Each row of a before or after table is a point. One or more steps were done to the points. Then noise was added and the rows were shuffled. The steps act on columns, c1 being the first. Name the steps. A step turns or swaps two columns, mirrors them in a line or flattens them onto one, adds a multiple of one to another, or multiplies or shifts one. Angles are multiples of 10 degrees, from the lower column toward the higher: turns from -170 to 170, lines from 10 to 170 but not 90. Use the fewest steps. Two steps may share a column if one is a turn and the other turns, adds or multiplies; they go together, in the order done. Otherwise the lowest column goes first.
In the rows, 128 means zero.

Before:
[[130 159]
 [141 110]
 [120 116]
 [125 136]
 [124 109]
 [153 115]
 [111 111]
 [ 98 116]
 [155 128]
 [113 162]
 [118 106]]
After (11 x 2):
[[116  49]
 [134  99]
 [167  50]
 [ 38  56]
 [209  68]
 [104  56]
 [119  76]
 [ 83 102]
 [ 77  52]
 [ 98  45]
 [203  55]]
Steps: multiply c1 by 3; shift c2 by -60

Before:
[[139 209 187 159 150 121]
 [122  96 108 133 105 136]
 [137  94 114 154 152 124]
 [108 148 125  62 120 104]
 [108 152 123  39 166 139]
 [145 237 165 191 144 162]
 [148 125 150 145 118 125]
 [142  98 112 154 110 121]
 [ 99 146 120  52 102 139]
 [ 78 113 134 140 110 131]
 [139 105 134 168  92 151]
 [ 97 145 166  33 130 154]]
After:
[[150 120 148 126 127 128]
 [104 165 141 124 159 139]
 [ 96 131 181 118 142 155]
 [146 143 156 119 239 162]
 [141 151 180 116 208 119]
 [101 105 135 129 147 140]
 [107 119 139 126 144 103]
 [133 151 109 136  93 121]
 [144 107 107 130  99 119]
 [122 105 108 131  96 135]
 [ 78 112 131 128 111 132]
 [136  91 126 126 102 152]]
Steps: swap c2 and c5; flatten c3 and c4 onto the line at 170 degrees

Before (8 x 9):
[[128 136 123  87  51 147 154  74 129]
 [143 161 130 102 104 142 106 135  87]
 [181 101 133  93 139 128 109 186 134]
 [124 123 137 135 153 147 158 123 169]
 [150 150 149 161 104 134 134 105 195]
 [119 101 121  91  95 118 111 122 126]
 [132 163 164 124 113  58 174 145 107]
 [170 150 156  80 181 125  97 114  62]]
After (8 x 9):
[[182 101 129  89 126 123 153 187 136]
 [140 159 118 102 158 125 139 132  86]
 [129 137 108  85 192 130  75  72 129]
 [166 149 134  80  86 101 173 112  61]
 [119 101 139  94 162 135 137 122 127]
 [119 127 110 129  95 115 111 123 172]
 [132 166 201 123 127 109  82 146 106]
 [152 151 128 161 151 106 113 103 194]]
Steps: mirror c3 and c6 in the line at 140 degrees; turn c5 and c7 by 160 degrees

Before (12 x 14):
[[131  86 114 123 113 111 151 168 112  97 134 138 203 131]
 [136 107 166 153 109 162  92 181  82 141 110  87 127 165]
 [149  94  86 100 105 148  85 167 113  83 112 137 190 140]
 [125  88 141 123 186  98 150  89  78 169  75  91 102  84]
 [ 88 133 179 140 130 181  84 116 114 173 127 134 143 129]
 [ 78  77 124 128 138  95 126  94 139  93 108 111 142  91]
 [ 47  97 113  78 170 115 159 123 148 106 116 127 130 101]
 [130  73 143  98 146 120 144 125 154 143 117  95 129  98]
 [178 109 162 118  96 158 108 179  74  81 141 132 149 131]
 [163 133 175 168 143 170 100 149 113 129  91 128 130 165]
 [117 164 167 138 133 157 103 134 114 138  91  84 155 114]
 [142 142 176 176 171 161  50 172  98 149 117 106 143 119]]
After:
[[152 132 175 169 142 170  89 150 115 123  91 128 130 164]
 [ 76 133 179 138 131 182 100 114 130 128 127 134 142 128]
 [ 81  76 123 129 137  95 142  94 126 127 109 110 142  91]
 [133  88 140 124 186  98 151  88  97 117  75  91 103  85]
 [108 164 166 139 132 155 109 133 117 125  91  84 156 114]
 [139  87 115 123 113 111 148 168 105 119 134 138 202 131]
 [123 108 165 152 109 161  93 181  92 114 110  86 128 165]
 [137  73 144  98 146 119 143 124 155 138 118  95 128  97]
 [ 62  96 114  78 171 115 185 125 138 133 116 127 130 102]
 [170 108 162 118  97 157  92 179  65 107 141 132 150 131]
 [134  94  87 100 105 148  82 166 101 118 112 137 190 140]
 [115 141 176 176 172 161  50 172 108 121 116 108 144 118]]
Steps: turn c1 and c7 by -20 degrees; flatten c9 and c10 onto the line at 20 degrees

Before, 10 rows:
[[ 85 100 163  96  76 126 116 154 100 114 137 185  84 157 162  98 173 111
  108 160]
 [ 81 161  91  70  63  92 120  95 128  93 124 118 109  72 114 171 148 124
  147 100]
 [138 121 103  85  91  78  84 153 130  75 131 111  72 147 110 143 178 184
  138 131]
 [170 140 177 116 118 152 106 111 136 119 134 118 152  98 121 169 196 171
   81 152]
 [164 130 109 128 133 124 173  90 125  91  74 115  73  77  81  94 210 139
   97 105]
 [120 126 109 125 135 166 149  98 112 118 160 153 114 162  92 105 187 109
  106 123]
 [ 78 100 162 163  67 152 173 155 167 145 133  99 117 121 122 124 126 108
  166  85]
 [127 162 109 140 102  93  82 124 161 155 123 132 145 155 145  86 139 203
  110 107]
 [168 181 143 137 109 174 103 143  77 153 127 135 151 145 151 136 125 108
  114 124]
 [171 120 142 143  95 160 161 154 119 153 152 126 122 143 171  99 133 112
   96 134]]
After (10 x 20):
[[137 121 100  83  88  74 134 123 132  74 132 110 126 148 111 173 178 184
  188 132]
 [122 127 112 124 136 166 109  67 113 118 159 153 128 163  90 103 187 110
  155 124]
 [ 80 161  91  68  64  90 172  66 127  94 122 116 130  73 112 142 150 122
  201 100]
 [167 120 144 143  94 158 107 122 116 153 152 123 127 141 171  91 133 110
  146 131]
 [125 159 111 140 103  93  78  94 161 155 122 133 127 155 144 167 142 206
  158 106]
 [167 181 142 137 107 173 131 112  78 154 126 131 125 145 152 155 127 110
  165 122]
 [ 83 105 161  96  75 125  98 126 100 115 136 186 127 158 164 137 173 111
  159 160]
 [171 141 178 112 118 149 161  80 138 121 132 116 127  99 121 156 194 171
  130 152]
 [ 81 103 164 161  68 152 132 127 169 143 134  98 132 118 122  81 125 106
  216  83]
 [164 129 106 129 132 126 104  62 124  93  72 115 126  78  80  79 211 140
  148 102]]
Steps: turn c7 and c16 by -80 degrees; shift c8 by -30; multiply c13 by 0; shift c19 by 50

Before (8 x 48):
[[ 68 125 117 144 165 151 160 167 135 103  89 111 158 123  94 170 107 102
  120 140 107 156 141 126 128 147  94 105  96 171 124 135 106  89  83  91
  111 126  94  99 135  87 120 150  77 190 145 172]
 [152  63 104 109  84 172 112 124 109 149 136 175 114 168 161 105 101 100
  123 118 138  90  61  56 107  94  72 166 161  94 142  71 138 139 135 174
  152 143 166 107 160 152 185  78 133  94  92 134]
 [133 107 172  76 157 160 128 142 155 138 139 150 114 153 111 114 130 152
  140  64 123 104  99  85 139  75 169 181 147  80  97  67 112 164 142 133
  127 135 142 182  94 155 105  82 132 125 151  95]
 [102 117 157 130 156 111 140 134 131 132 103 155 144 157 112 132 136 148
  117  58  96  94  99 109 124 119 148 143  97 101 117 105 102 131 107 136
   88 127 117 168 127 107 113 120 109 106 177  87]
 [ 88  83  98 189 139 160 191 154 109 103 140 111 123 138 172 171 114  83
   82 148 152 158 153 136 124 146 122 100 109 160 134 113 111  90 147 119
   89 125 154 111  92 120 152 162  87 155 122 175]
 [ 79 100 176 135 168 141 159 153 154 102  88 133 134 159  82 132 134 102
  127 172 126 131 113 155 113 144 128  99  99 135 144 139 121 134  96  98
   97 133 139 117 119 114 112 163  72 144 171 147]
 [137  43 112 142 121 178 118  86  99 140 142 222  72 164 158  95  81 129
  124 136 134  96 104  59 107  79  80 183 162  98 138  73 156 137 170 177
  162 140 120 119 162 159 159 122 146 109  94 139]
 [ 80 103 140 156 163 129 169 145 149  95  70 100 131 129 145 170  82 150
   83 162 149 159 128 128 129 136  86 106 143 142 111 153  98  78 101 132
   96 102 131 110 105  91 158 138  50 157 149 165]]
After (8 x 48):
[[130 109 172  75 154 159 129 140 158 135 140 149 115 154 110 114 132 153
  143  62 127 105  98  85 139  75 167 183 104  79  95  69 113 162 144 135
  127 138 142 180 158 157 105  85 130 123 151  96]
 [101 117 154 132 158 110 139 135 132 135 105 155 144 154 111 130 135 149
  114  57  95  96 100 110 122 118 150 143 159 101 114 109 101 134 104 137
   89 128 120 167 133 107 113 122 110 105 177  87]
 [ 79 101 141 154 164 127 172 145 149  95  69 100 132 131 143 170  81 149
   82 163 149 158 126 128 130 134  90 106 110 146 108 153  94  78 103 132
   94 100 130 109 144  91 157 138  46 161 150 164]
 [ 70 126 118 145 165 153 163 163 134 103  87 114 157 125  91 170 104 101
  118 140 107 159 137 126 127 146  93 107 164 169 124 137 103  85  83  92
  112 126  95  97 124  86 120 148  74 190 145 172]
 [147  63 106 112  82 172 113 125 110 150 135 177 111 171 165 106 104  98
  122 115 136  91  59  57 107  94  73 165 100  95 142  72 141 141 137 175
  150 141 165 108  92 152 185  76 134  92  92 137]
 [ 82 100 178 133 168 142 156 153 153 102  88 134 134 162  81 134 136 102
  129 173 125 130 113 154 112 143 130 101 154 133 147 138 121 134  94  97
   94 133 139 117 144 114 111 166  74 142 172 147]
 [ 86  80  97 188 139 159 194 154 109 103 140 110 126 139 174 172 116  83
   78 148 152 157 154 137 126 145 122  98 141 159 136 110 108  88 148 120
   88 126 151 114 169 117 150 161  87 155 124 177]
 [136  43 113 141 124 179 117  85 101 140 142 223  71 161 157  94  81 131
  125 134 134  95 106  58 104  76  81 185 102  95 139  73 154 138 172 177
  165 138 120 116  88 156 159 125 148 109  94 140]]
Steps: turn c29 and c41 by -170 degrees

Before, 13 rows:
[[ 86  91 179 174  82 108 115  91 125 105 144 134  90 156 146 100 124  73
  128 149 142 122 156 116 102 155 151 147 134 102 127 136  88 163 150 104
  112 122  94 154 155 118 125  88  71 104 167 173 121 118 138 135 173 130
  151 139 174 115  98 181 116 144 155 122]
 [156 107 127 159 129 134 162 149 186 165 172 132 135 116 130 124  78 139
  164 120 135 154  96 117 105 150 158 140  89 135 101 167 151 150 153 116
   87 124 101 114 126  85 124 139 101 156 123  96 143 129 114 155 154 115
  139 104 104 108 100 183 103 107 185 158]
 [162 174 119 103  94 154 123 102 182 148 123 167  98 150 160 144  73 141
  178 128 121 128 154 118 112 139 167  75 124  78 127 167 159 163 100 145
  143 100 125 114 115 108 180  93 134 107  94 186 134 183 103 100 134 116
  162 185 161 131 119 179 165 123 163 154]
 [112 110 110 151 127 120 118 165 116 140 161 191 124 127 141 168 157 125
  164 152 155 162 106  70 155 107 103  70 104 129 156 133 160  79 167 167
   99 131 171 126  80 122 179 114 135 151 149 180 134 112  87 147 189 183
  139 129 123 166 162 153 139 160 136 127]
 [106 156 103 185 138 169 161  91 151 111 137 133 103 145 122 160 154 144
  175  66  71 117  86 122 151 105 170 116 105 118 150 128 131 139  89 138
  159  81 120 114 101 101 172 120  59 123 100  97 130 151 114 144 151 161
  102  97 181  86 182 134 144 111 128 101]
 [111  84 156 127 114 120  93 138 120 166 110 138  82  96 143  90 136 168
  186  75 125 136  88  99 143 128  93  86 166 124 133 164 127 115 118  93
  139 123 125 128 154 168 151 141 130 148 145 158 158 148 120 153 154 119
  122 158 111 119 184 120  92 157 162  98]
 [ 84 120 164 101  98 100 103 141 142 113 106 141 129 163 159 109 145 101
  118 142 127 185  98 152 192  94 143 130 100 147 137  85 166  74 136 148
  171  72 169 157 172  78 116  88 127 148 169 100 120 113  72 127 166 193
  147 188 186 121 129 136 146 143 170 161]
 [ 95  93 170 174 112 126 115 101 152 126 179  97 149  78 149 102  91  84
  161 123  77  98  91 150 199 159 102 149  93 130 108 114 120 137 140 122
   98 144 117 106 100 106 115 168 120 168  81 179 123 171 153 161 131 161
  154 167 136  76  95 110 146 118 131 182]
 [112 140 182 106 151 174 112 141 154 158 139 183 150  69 104 130 124 104
  129 148  92 158  75  99 132 163 128 145 182 108 141 109  89  87 163  96
  145 152 181  81  81  92 117 178 114 111 145 157 105 114 101 174 131 144
  107 115 124  92 122 103 115 139  97 134]
 [150 173 138 185 162 180 130 162 109 176  88 129 124 138 102 121 110 117
  190  54 139 185 171 130 138 140 145  67 113 155 162 120  97 158  75 115
   91  70  96  92 126  99 163 131 126 116 102 188 167 168 135 154 154 112
   98 120 106 164 135 100 167 133 113 159]
 [ 88 152 108 106 173 160  99 168 126 121 113 160 134 135 157 134 151 146
  177 143 107 180 113 141 174 126  99  81 184 140  94  83  92 162 117  78
  101 128 106 103 151 124 108 141 140 183 144 144 139 165  73 121 120 176
  103 100 104 162 141 132 129 112 144 165]
 [156 157 107  96 125 183 155 130 145 106 146 171  96  98 103 165 166  83
  128  62 148 103 154  90 142  86 114  78 139 113 144 141 169 132 164 144
  172  82 128 124  98 100 135 104 139 151 126 112  90  98 120 107 103 153
  124 129 180 163 126 144 150  93 123 122]
 [109  95 136 169 149 112 113  87 135 125 164 176  90  79  87 166  73 141
  107  79 163 165 126 127 180 158  88 157 175 131 141 156 126 132  77  79
  150 147 148 172  88 145 106 142 149  93 122 156 101 119 131 164 125 115
  127 151 112 115 169 118 151  83 156 120]]
After (13 x 64):
[[148 173 140 187 197 180 145 162 109 176  90 129 122 138 101 123 109 117
  188  53 139 185 171 130 138 141 144  68 112 156 161 119  97 157  74 115
   92  71 106  94 127 110 163 131 126 114 100 188 165 167 135 153 154 111
  100 118 106 164 133 102 166 133 113 177]
 [110  86 154 125 101 120  83 139 120 165 110 139  81  98 145  90 135 168
  186  75 127 135  88 100 141 128  90  86 164 124 133 162 128 113 119  92
  138 123 113 129 153 176 151 142 131 149 145 157 160 148 121 156 155 119
  123 157 111 120 185 119  90 157 162 112]
 [111 109 112 152 125 119 120 167 115 141 160 190 124 127 143 169 156 125
  164 152 156 162 105  72 154 107 103  69 103 129 156 133 158  78 167 166
  100 132 107 126  80 132 178 115 135 150 149 180 133 111  87 148 188 182
  139 131 123 166 162 153 140 161 136 137]
 [162 173 121 103  59 154 135 101 182 146 122 166 100 151 161 141  74 141
  177 129 121 127 154 118 112 140 167  74 124  79 129 167 159 163 101 147
  144  99  88 115 115 118 180  93 134 106  95 185 134 184 102 101 133 117
  162 184 162 131 119 180 166 123 163 178]
 [108  94 136 171 169 114 111  87 136 126 164 179  92  78  88 165  74 142
  108  78 160 165 125 128 179 158  88 155 177 131 141 158 125 131  79  80
  149 146 153 172  86 156 105 141 148  93 123 157 101 120 132 164 124 115
  127 152 112 115 167 117 151  84 156 130]
 [ 95  92 170 174  94 126 144 100 153 126 179  98 148  78 151 101  91  85
  162 122  79  98  91 149 198 158 103 148  93 130 107 115 120 137 141 122
   96 144 155 106  97 115 113 167 121 168  81 180 123 171 153 161 130 161
  154 168 134  74  94 112 146 116 131 236]
 [111 141 182 106 173 172 115 141 155 160 139 185 149  69 105 130 122 104
  128 149  92 159  75  99 133 165 128 145 182 105 140 108  89  85 163  97
  147 151 141  82  80 103 118 178 112 111 145 156 104 115 100 173 132 143
  107 115 124  93 123 103 114 139  97 154]
 [157 108 127 159 130 134 171 148 187 164 171 132 135 118 130 125  80 138
  161 118 135 154  97 118 104 148 158 138  88 137 101 168 151 148 153 116
   88 123  78 114 126  96 124 138 101 155 124  97 143 129 115 154 154 116
  141 103 104 108 100 181 104 107 185 147]
 [ 85  90 181 175  36 108 113  91 127 104 143 134  89 159 148  99 125  75
  130 148 142 123 155 116 102 157 150 146 132 101 128 135  89 164 151 103
  112 122 109 152 154 128 125  88  73 105 167 174 121 117 137 134 173 131
  149 140 175 116  98 181 116 143 153 132]
 [ 83 120 166 101  68 101 122 141 142 113 105 141 129 162 158 109 146 102
  118 142 127 186  99 152 191  95 143 130 100 149 137  85 167  73 135 149
  171  69  85 157 171  88 115  88 127 147 170  99 119 113  72 128 167 193
  147 189 187 123 131 137 147 143 171 211]
 [ 89 152 106 108 218 160 121 171 127 121 113 159 133 134 157 133 152 146
  176 144 107 179 114 141 173 124  98  82 183 141  96  85  91 163 117  78
  102 128  26 101 150 134 108 141 140 180 143 144 139 166  74 123 120 176
  103  99 106 162 140 134 128 112 146 221]
 [155 157 107  97 121 184 149 131 142 105 145 171  96  98 102 164 166  84
  129  62 149 103 154  89 143  88 115  79 139 113 144 141 170 131 165 141
  171  82 116 122  96 112 134 105 139 152 125 111  90  99 123 107 103 155
  123 129 180 164 127 142 151  93 123  90]
 [108 155 103 187 148 168 143  92 152 111 138 132 103 146 121 161 155 144
  176  65  72 118  86 122 151 103 170 117 106 118 148 129 134 138  90 138
  159  80 101 114 100 111 172 120  59 121 102  98 131 154 113 146 151 161
  102  97 181  85 182 134 142 112 127  49]]
Steps: multiply c5 by 2; turn c7 and c64 by -30 degrees; multiply c64 by 2; add 1.5 times c51 to c39; shift c42 by 10

Before:
[[111 119  78 115 132 185 108 129 125 118 113 118 106 127 140 167 134  85
  151 104 102 163 179 119 120 172 113 133 127 173 161 120 111  90 161 144
  186 166 128 133 147 167 153  96 122 203 132 135 147 100 103 114 168  94
  172 190 194 158 205 174  99 147 147 163]
 [170 170 128 165 117 171 183  72 119 128 153 143 147 112  82  93  90 160
   90 116 106 127 111 143  95 145 142 104 108 146 125 119 131 147 125 150
   99 196 100 132 109 172 150 129 122 146 119  98  89  70 156 144 142 129
  124 184 137 148 149 114 111 113 141 142]
 [116 115  82 113 129 142 191 103 108  90 118 108 102 103 111 133 136 135
   97 108  87 156 151 166  84 112 173  68 105 154 117  74 142 117 129 117
  121 191 111 159 122 145 182  98  79 149  86 120  93  92 100 133 159 118
  140 139 165 178 167 116 111 137 134 136]
 [117 146  97 108 140 153 164  67 128  98 128 124 104 110 103 152  89 115
  122  91  88 144 145 138 116 146 178  97 132 165 119  70 111  91 105 111
  146 194  70 135 132 166 157 111  94 181 105 115 131 101  56 145 149 105
  152 181 143 109 168 160 119 151 151 155]
 [176 146 112 183 119 121 120  46 149 160 142 127 159 121  96  87 141 161
   97 155 142  96  61 166 107 141 144 161 116 124 150 136 110 131 100 140
   91 125 103  77 100 108 110 117 121  84 133 115  95 100 138  90 169 158
  130 140 129 145 133  85 122 107 120 105]
 [173 157 114 167 114  84  91  88 149 151 170 104 144 131  77 113 117 143
  111 187 110  96  99 163 132 113 111 132 124 128 132 153 151 134 126 106
   90 117  92  68 124 138 102 136 109 139 163 143  92 120 177  77 129 151
  107 132 162 128 111 114  77 101 110 103]
 [143 132 140 172 155 141 156  61 113 138 115 125 144 116  70  81 103 162
   77 148  98 119  93 144  97 126 111 152 104 153 117 122 134 113 138 113
  127 173  76 101 121 122 146 100 120 147 123 150  97 107 152 137 156 155
  101 155 109 134 151 125 135 134  93 116]
 [153 170 165 175 116 134 128  77 166 134 128  92 122 101  71 102 137 162
  125 162 120 157 105 134 138 113  78 155 167 148 160 118 152 114 106 156
  111 119 125  57 100  95 129 125 107 127 153 116 108 134 144  59 122 135
  127 113 190 116 142 112 106  81 111 111]
 [ 96 147 114 113 101 163 156  96 109 118 105 118  97 136 153 144 116  81
  113 121  94 185 132 126 131 142 157  93  85 141 155  59 118 120 164 138
  162 211 105 131 129 147 177 110  84 178  93  98 115 122 105 124 142  67
  156 166 131 124 189 165  90 155 132 158]
 [ 88  96 138 130 146 166 137 136 115 104 134 102  94 128 155 169  97 119
  134 101 112 198 158 138 118 169 160 117 114 138 165 109 120  82 169 124
  129 202  84 170 138 140 170 115 106 178 114 121 140  95 106 120 149  86
  189 155 192 105 187 190 105 182 167 190]
 [135 103 165 111 101 141 157 157 168 126 143  88  76 133 132 156 166 106
  191  85 174 178 169  92 181 166 102  87 172 113 179  72 179  62 164 189
  183 173 150 141 107  78 193 158  92 162 185 171 118 168 108 158 109  85
  192 103 118  67 174 185  80 194 155 150]
 [118 156 137 119  95 115  97 120 171 187 161  78 141 116 119 165 137 108
  128 132 132 157 129 102 128 115  91 150 152 149 148 132 159  70 156 167
  125 109 129 110  92 102 136 134 123 115 164 125  91 128 123  87 138 148
   96  91 168  97 117 170 101 104 132  97]
 [111 218 134 174 138 113 103 106 173 186 142  90 120  69 126 158 166 118
  146 138 128 138 141 127 149 128  76 118 170 110 165 129 136  70 152 130
  136 144 150 124 112  89 138 135  95 124 148 142 115 155 127  89 119 144
  144 119 181 126 149 172  83 125 123 108]]
After (13 x 64):
[[106 108 164 107 107 142 156 161 164 129 139  90  76 127 136 157 162 104
  188  83 171 180 168  91 174 166 106  83 204 116 183  74 178  59 167 207
  180 169 149 137 103  76 192 149  92 164 176 172 120 171 104 161 109  84
  196  97 114  65 135 183  83 195 154 148]
 [ 96 220 135 174 138 108 102 104 175 180 139  91 116  69 128 157 166 126
  145 132 124 141 146 124 151 129  77 115 164 110 163 133 138  68 149 140
  132 142 152 122 106  90 139 165  96 127 138 136 119 159 126  89 124 149
  149 116 181 122 144 168  84 128 124 108]
 [ 74  99 141 132 144 172 139 134 117 102 135 101  94 131 153 168  96 117
  136 101 112 196 161 136 118 166 156 116 143 142 165 106 122  85 167 150
  125 200  83 173 139 143 174 114 110 180  96 121 141  96 100 120 152  82
  185 151 191 110 186 191 102 180 165 190]
 [195 149 113 187 115 126 120  46 153 156 140 125 157 120  98  87 142 161
   99 149 141  95  67 169 108 144 148 157  95 125 151 140 118 128 100 143
   93 126  99  78  99 103 102 141 123  80 147 117 100 106 132  95 169 154
  127 140 127 149 125  86 118 106 123  99]
 [174 159 116 166 115  86  95  91 150 153 176 108 142 131  75 118 115 142
  113 186 107  96  99 164 131 107 117 133 110 121 128 151 154 137 128  98
   93 117  92  67 129 144 101 153 106 138 174 143  91 122 179  76 127 150
  101 134 159 127 124 114  70  99 113 105]
 [152 174 167 176 118 135 126  78 166 141 133  91 125  98  72 103 134 165
  128 157 126 153 103 134 137 111  76 156 161 150 163 119 157 107 107 161
  108 118 128  56  98  95 129 148 110 128 155 114 105 135 141  58 119 134
  131 110 193 120 125 111 108  81 115 107]
 [196 169 130 166 117 169 186  72 116 125 160 149 146 115  81  93  91 161
   95 114 104 125 110 138  94 142 147  99 104 148 127 118 134 150 126 160
  103 198 100 128 112 182 150 146 122 146 136  93  90  67 159 150 145 128
  128 182 132 146 136 113 117 116 136 143]
 [135 117  82 121 131 138 186 103 110  89 117 111  94 107 114 140 139 133
   94 116  85 153 152 165  82 112 172  69 113 156 123  76 141 125 127 135
  122 192 115 156 125 143 185  88  78 148  85 123  96  92  98 129 155 123
  139 137 160 184 162 115 111 138 140 131]
 [155 131 144 172 156 143 158  64 113 134 113 122 146 114  73  80 104 167
   73 143  97 125  96 147 104 122 108 153  89 156 116 126 136 117 143 125
  128 176  78 110 117 120 144 128 127 147 124 151  94 113 149 144 156 155
   98 154 109 129 159 123 135 137  97 110]
 [124 148  90 107 138 151 162  69 125  92 136 125 105 112 110 150  88 113
  127  85  87 143 147 143 114 145 178  93 149 168 125  71 107  89 100 133
  149 189  67 130 134 161 157  92  91 179 100 118 136 102  54 140 145 103
  150 181 143 103 168 156 117 156 156 155]
 [ 90 153 142 116  95 118 102 115 173 187 162  80 140 119 118 164 136 105
  126 135 131 153 126  98 123 116  90 156 135 146 148 125 166  68 151 151
  124 112 126 110  92 100 131 129 120 118 154 127  97 129 124  83 139 149
   98  90 168 101  96 170  99  97 130  93]
 [103 148 114 119  99 165 161  93 107 121 104 123 100 135 153 144 117  87
  116 115  91 177 126 126 126 140 160  96 133 139 155  58 113 122 169 168
  164 208 109 134 133 148 179 103  85 181  76  98 114 120 105 124 137  66
  157 164 131 128 172 164  83 162 130 160]
 [105 119  75 114 131 184 109 128 118 122 111 121 102 129 142 162 133  88
  153 102 101 165 180 119 120 174 115 132 152 175 157 123 110  93 163 178
  186 162 128 133 142 171 148  90 124 202 130 139 152 103 104 116 168  98
  174 196 194 154 184 170  95 152 151 163]]
Steps: turn c1 and c47 by 20 degrees; multiply c1 by 1.6; add 0.5 times c4 to c44; add -0.7 times c54 to c29; turn c36 and c59 by -30 degrees
